Each row of a before or after table is a point. One or more steps were done to the points. Then noise was added and the rows were shuffled. The steps act on how far a point lies along the listed directions, d1 being the first. Name the steps. A step turns or swaps two directions, mirrors them in a line or flattens them onto one, adds a multiple of one to another, or multiplies one. Angles are multiples of 10 degrees, from the lower direction toward the higher: turns from -170 to 170, lines from 10 to 170 but not 90. Use the fewest steps. Two steps may share a direction if one is a turn and the other turns, adds or multiplies; they go together, in the order done. Otherwise the lowest direction goes first.

Directions:
(1): [-0.50, -0.08]
(2): [-0.08, 0.50]
Before:
[[0.41, 0.41],
[0.53, 0.35],
[0.01, 0.43],
[-0.22, -0.48],
[0.34, -0.13],
[0.43, 0.49],
[0.02, 0.13],
[0.02, -0.31],
[-0.34, 0.56]]
After:
[[0.46, 0.46],
[-0.07, 0.37],
[-0.49, -0.13],
[0.48, -0.46],
[0.14, -0.04],
[-0.31, 0.12],
[0.52, 0.30],
[0.43, -0.05],
[0.58, 0.31]]
Steps: mirror d1 and d2 in the line at 150 degrees

Directions:
(1): [0.15, 0.18, 0.54, -0.42]
(2): [0.14, 0.43, -0.45, -0.34]
(3): [0.24, 0.46, 0.15, 0.48]
(4): [-0.65, 0.30, 0.09, 0.00]
Before:
[[-0.11, 0.04, 0.02, 0.09],
[0.38, 0.71, 0.10, -0.63],
[-0.38, 0.46, -0.13, -0.41],
[0.02, 0.74, -0.17, -0.84],
[0.18, -0.22, -0.22, -0.42],
[0.05, -0.32, -0.23, -0.50],
[0.47, 0.68, -0.41, -0.34],
[0.24, 0.46, 0.06, 0.14],
[0.00, -0.16, 0.19, -0.19],
[0.07, -0.39, 0.00, -0.48],
[0.05, 0.20, -0.13, 0.52]]
After:
[[-0.24, -0.97, 0.11, -0.05],
[-0.04, -0.20, 0.11, 0.49],
[-0.03, 0.10, 0.05, -0.13],
[0.27, 0.04, -0.01, 0.14],
[0.05, -0.10, 0.20, 0.61],
[-0.08, -0.36, -0.18, -0.35],
[-0.39, 0.03, -0.17, -0.39],
[0.35, -0.94, 0.12, -0.06],
[0.25, 0.00, 0.06, 0.59],
[0.16, -0.31, 0.62, -0.14],
[0.28, -0.88, 0.58, -0.01]]
Steps: turn d1 and d4 by -90 degrees; turn d2 and d3 by -150 degrees

Directions:
(1): [-0.54, -0.35, -0.20, 0.75, 0.02, 0.14, -0.32, 0.04, 0.14]
(2): [0.27, 0.42, -0.26, 0.29, -0.35, 0.30, -0.13, 0.49, -0.54]
(3): [0.71, -0.57, 0.21, 0.35, -0.30, 0.07, 0.07, -0.27, -0.03]
(4): [-0.24, 0.02, -0.27, -0.28, -0.51, 0.08, -0.32, -0.70, -0.30]
Before:
[[0.93, -0.34, 0.16, -0.10, -0.54, -0.08, 0.49, -0.12, -0.28],
[0.12, 0.09, -0.20, 0.36, 0.33, 0.17, 0.11, 0.42, -0.31],
[0.84, -0.16, 0.46, 0.47, 0.39, 0.15, 0.78, 0.68, 0.31],
[-0.45, -0.19, 0.07, -0.03, 0.34, -0.03, 0.09, 0.19, 0.31],
[0.35, -0.68, 0.71, -0.12, 0.15, -0.08, 0.39, -0.33, 0.39],
[-0.67, -0.24, -0.45, -0.35, -0.34, -0.29, -0.24, -0.92, 0.18],
[0.38, 0.36, -0.11, -0.44, -0.11, -0.23, 0.24, 0.03, -0.07],
[-0.57, 1.11, -0.42, -0.41, 0.19, -0.23, -0.19, 0.51, -0.32],
[-0.16, -0.56, 0.17, -0.21, 0.51, -0.07, 0.26, -0.12, 0.16],
[0.04, 0.40, -0.11, -0.19, 0.43, 0.00, 0.47, 0.93, -0.28]]
After:
[[0.60, 0.16, -0.03, -0.21, -0.46, -0.01, 0.39, 0.21, -0.43],
[0.24, -0.12, -0.11, 0.41, 0.30, 0.17, 0.12, 0.29, -0.24],
[-0.14, 0.02, 0.40, -0.27, 0.21, -0.01, 0.27, 0.14, 0.17],
[0.61, 0.17, 0.32, 0.41, 0.47, 0.17, 0.73, 0.90, 0.19],
[0.35, -0.08, 0.11, -0.08, 0.37, -0.07, 0.57, 0.60, -0.09],
[0.44, 0.27, -0.07, -0.41, -0.12, -0.24, 0.27, -0.03, -0.03],
[-0.34, -0.29, 0.08, -0.26, 0.55, -0.05, 0.21, 0.07, 0.07],
[-0.74, -0.17, -0.47, -0.36, -0.33, -0.28, -0.28, -0.85, 0.13],
[-0.42, -0.25, 0.10, -0.02, 0.32, -0.04, 0.11, 0.18, 0.34],
[0.07, 0.14, 0.00, -0.22, 0.10, -0.37, -0.03, -0.13, 0.01]]
Steps: flatten d2 and d3 onto the line at 30 degrees

Directions:
(1): [-0.37, -0.12, 0.31, -0.09, -0.17, 0.05, 0.85, 0.53, 0.00, 0.18, 0.56, -0.26, 0.19, 0.23]
(2): [-0.26, 0.47, -0.58, -0.58, 0.41, -0.08, -0.37, 0.03, 0.12, 0.13, 0.40, -0.30, 0.49, 0.14]
(3): [-0.52, -0.49, 0.32, 0.31, 0.13, 0.13, -0.31, -0.63, 0.21, 0.34, 0.21, 0.20, 0.35, 0.45]
Before:
[[0.07, -0.33, 0.02, 0.32, -0.07, -0.12, -0.77, -0.71, 0.12, -0.05, -0.33, 0.39, -0.01, -0.07],
[-0.06, -0.17, 0.11, -0.21, -0.07, 0.00, 0.40, 0.30, 0.11, 0.14, 0.28, -0.02, 0.23, 0.02],
[-0.39, -0.24, 0.68, 0.19, -0.12, -0.01, 0.25, -0.20, 0.12, 0.17, 0.10, 0.16, -0.16, 0.20],
[0.76, 0.18, -0.26, -0.01, -0.07, -0.09, -0.32, 0.21, -0.16, -0.57, -0.48, 0.01, -0.38, -0.59],
[0.04, 0.16, -0.16, -0.25, -0.11, -0.23, 0.43, 0.47, -0.01, -0.12, 0.19, -0.27, -0.04, 0.10],
[0.07, 0.26, -0.10, -0.21, 0.02, 0.08, 0.36, 0.34, -0.16, -0.01, 0.24, -0.07, 0.23, -0.01],
[-0.61, 0.01, 0.15, -0.02, 0.06, 0.12, 0.11, 0.08, 0.07, 0.14, 0.52, -0.26, 0.42, 0.46],
[0.11, -0.01, -0.06, -0.10, -0.21, -0.08, 0.27, 0.13, 0.12, -0.08, -0.09, 0.01, -0.17, -0.02]]
After:
[[0.26, 0.34, -0.35, -0.32, -0.12, -0.13, 0.22, 0.31, 0.07, -0.15, -0.09, -0.16, -0.15, -0.12],
[-0.89, -0.15, 0.37, -0.09, 0.36, -0.01, -0.43, -0.65, 0.36, 0.50, 0.49, 0.04, 0.42, 0.60],
[-0.10, -0.17, 0.08, -0.25, -0.03, -0.02, 0.36, 0.28, 0.13, 0.09, 0.26, -0.02, 0.27, 0.01],
[-0.37, -0.60, 0.16, 0.47, 0.08, 0.02, -1.06, -1.16, 0.28, 0.22, -0.14, 0.55, 0.31, 0.30],
[-0.86, -0.57, 0.69, 0.48, -0.06, 0.25, 0.20, -0.27, 0.16, 0.33, 0.50, 0.01, 0.37, 0.68],
[0.33, 0.30, -0.04, -0.19, -0.15, 0.04, 0.61, 0.62, -0.28, -0.23, 0.08, -0.11, -0.04, -0.23],
[1.30, 0.80, -0.76, -0.46, -0.13, -0.24, -0.08, 0.91, -0.37, -0.93, -0.65, -0.28, -0.68, -1.07],
[0.40, 0.38, -0.29, -0.34, -0.26, -0.30, 0.69, 0.87, -0.14, -0.35, 0.04, -0.34, -0.32, -0.17]]
Steps: mirror d1 and d2 in the line at 10 degrees; multiply d3 by 2.5
